Every row gives one point. To make a cloud, some directions were put in groups of two or more. Within a group, all points are equally far from the middle, so they leave a hole (a ring in 2 directions, a hollow ball in 3). The other directions are filled evenly. Then the cloud was stretched, turned, moved and blurred a little. Count the holes, and give their numbers of directions, smallest first.

Cloud (14 x 2)
[[-15.1 -19.6]
 [ 27.9  29.2]
 [-22.3  19.6]
 [ -9.5 -23.5]
 [ -7.5 -24.5]
 [-16.7 -18.3]
 [-25.5   9.9]
 [-13.1  29.6]
 [-23.2  17.4]
 [ 38.1  -7.3]
 [-19.0  23.9]
 [ -2.6 -26.6]
 [-24.5  -5.5]
 [ -7.4 -24.7]]
Holes: 1 (2)

Cloud (14 x 2)
[[  3.3 -11.5]
 [  0.2   4.2]
 [ 25.4 -29.7]
 [ 21.3   6.2]
 [-17.5 -30.9]
 [ 32.5  -4.2]
 [  9.2 -44.7]
 [ 20.3 -36.3]
 [ 40.4  -9.2]
 [  4.3  -8.9]
 [ 12.3  -1.2]
 [  2.6 -22.2]
 [ 13.2  -3.8]
 [ 26.3 -21.0]]
Holes: 0

Cloud (22 x 3)
[[  7.2   2.3 -17.7]
 [-18.7  14.7  16.7]
 [  4.1 -14.0 -19.3]
 [-17.5 -32.1  -9.9]
 [-38.4  21.7 -18.2]
 [  9.0 -18.1 -14.3]
 [-20.3 -10.1 -38.1]
 [-32.2 -32.3 -12.9]
 [ 23.7   8.1  -2.7]
 [ 19.5   3.4  -8.7]
 [-13.0 -11.3  32.3]
 [-48.3 -22.4   1.1]
 [-43.1  -9.4  11.3]
 [-16.9  21.0  -6.4]
 [-11.2 -29.4  17.5]
 [-37.9 -20.9  10.0]
 [-35.1  15.4   4.1]
 [ 18.4   2.8  -8.5]
 [-48.1   6.7   4.2]
 [ -6.8  -2.7  36.8]
 [ 12.3  -3.0 -15.3]
 [ -7.8   6.4 -26.3]]
Holes: 1 (2)

Cloud (31 x 4)
[[ -6.8  -2.9 -15.4 -44.9]
 [ 28.9  14.6   4.4  29.5]
 [-18.0 -32.4 -11.9 -22.3]
 [ 41.5  -4.7  -2.9 -17.4]
 [ -6.7   5.0  26.2   7.3]
 [  4.7   8.3  29.4   2.9]
 [-19.0   4.6  18.6   3.5]
 [-14.4 -17.7   5.9 -38.9]
 [ -0.4 -42.4  10.3  -4.8]
 [  1.6   6.4  30.1  -7.7]
 [ -7.5  -3.6 -31.1   8.3]
 [ -4.5  32.4 -15.0 -12.2]
 [-18.9  14.8   4.9 -32.6]
 [-26.1   7.9  -2.8   2.4]
 [ 30.2  20.7   3.7  24.5]
 [ 39.7 -17.0  -3.7  -7.1]
 [  9.3 -13.4 -33.7 -15.5]
 [ 37.4  -3.0 -16.3 -20.6]
 [ -4.0 -39.7   8.2  18.4]
 [  6.7  32.2 -13.8 -32.2]
 [-19.2  10.1  14.6 -25.4]
 [ 27.4  25.8 -10.0  20.5]
 [ 36.3  -2.5 -17.7 -21.5]
 [ 29.7 -12.7 -27.6  -0.4]
 [ 22.6 -31.2   3.8  25.4]
 [ 38.7  22.5  -1.0 -21.8]
 [ 36.6  -7.9 -19.0 -15.2]
 [-13.0 -13.1 -29.7   3.3]
 [-14.6  -8.0  -2.1 -44.0]
 [ 30.6  35.6  -4.0   1.4]
 [-10.1 -20.0 -30.5  -8.2]]
Holes: 2 (2, 2)

Cloud (32 x 4)
[[ -2.9 -33.2  28.0  20.3]
 [ 21.2   6.9 -24.8  -2.6]
 [ 22.1  28.9   4.2 -26.7]
 [ 10.2  -0.1 -20.9  23.0]
 [  2.7   3.3 -11.5  35.5]
 [ 23.0   8.6  31.8  17.9]
 [  6.7  11.5  43.9  -1.7]
 [ -5.7   6.5  45.1  -6.0]
 [-19.2   1.9 -16.4 -10.5]
 [ 36.0 -11.6  10.2   8.9]
 [ 20.6   3.3 -23.9   7.2]
 [-21.8  -3.2  42.8  14.4]
 [ 14.1  18.8 -24.0 -14.9]
 [ 36.0  -3.0  -6.4   7.1]
 [ 17.7  32.4  -6.9 -22.8]
 [-35.9  14.0  19.6   5.4]
 [ 15.5  -6.2  40.9  17.6]
 [-24.6  32.3  -0.3   3.7]
 [ 16.4  35.2  -5.0 -21.5]
 [-19.3  -6.9  43.2  18.2]
 [-33.2   7.0  30.4   4.6]
 [  6.5  29.9   5.9  28.7]
 [ -0.7 -14.6  19.8 -30.0]
 [-27.1  -0.4  -1.0 -16.3]
 [-17.1  36.2   2.5  15.7]
 [ -2.4  30.4 -17.6 -14.3]
 [-27.4   0.2   2.7 -16.6]
 [ 32.7 -11.3   6.7 -21.4]
 [ 29.9  -5.0  24.4  19.1]
 [ 19.5  25.8 -14.3 -22.5]
 [ -5.4  38.5   3.8  18.6]
 [-29.0   8.2  14.6  34.0]]
Holes: 2 (2, 2)
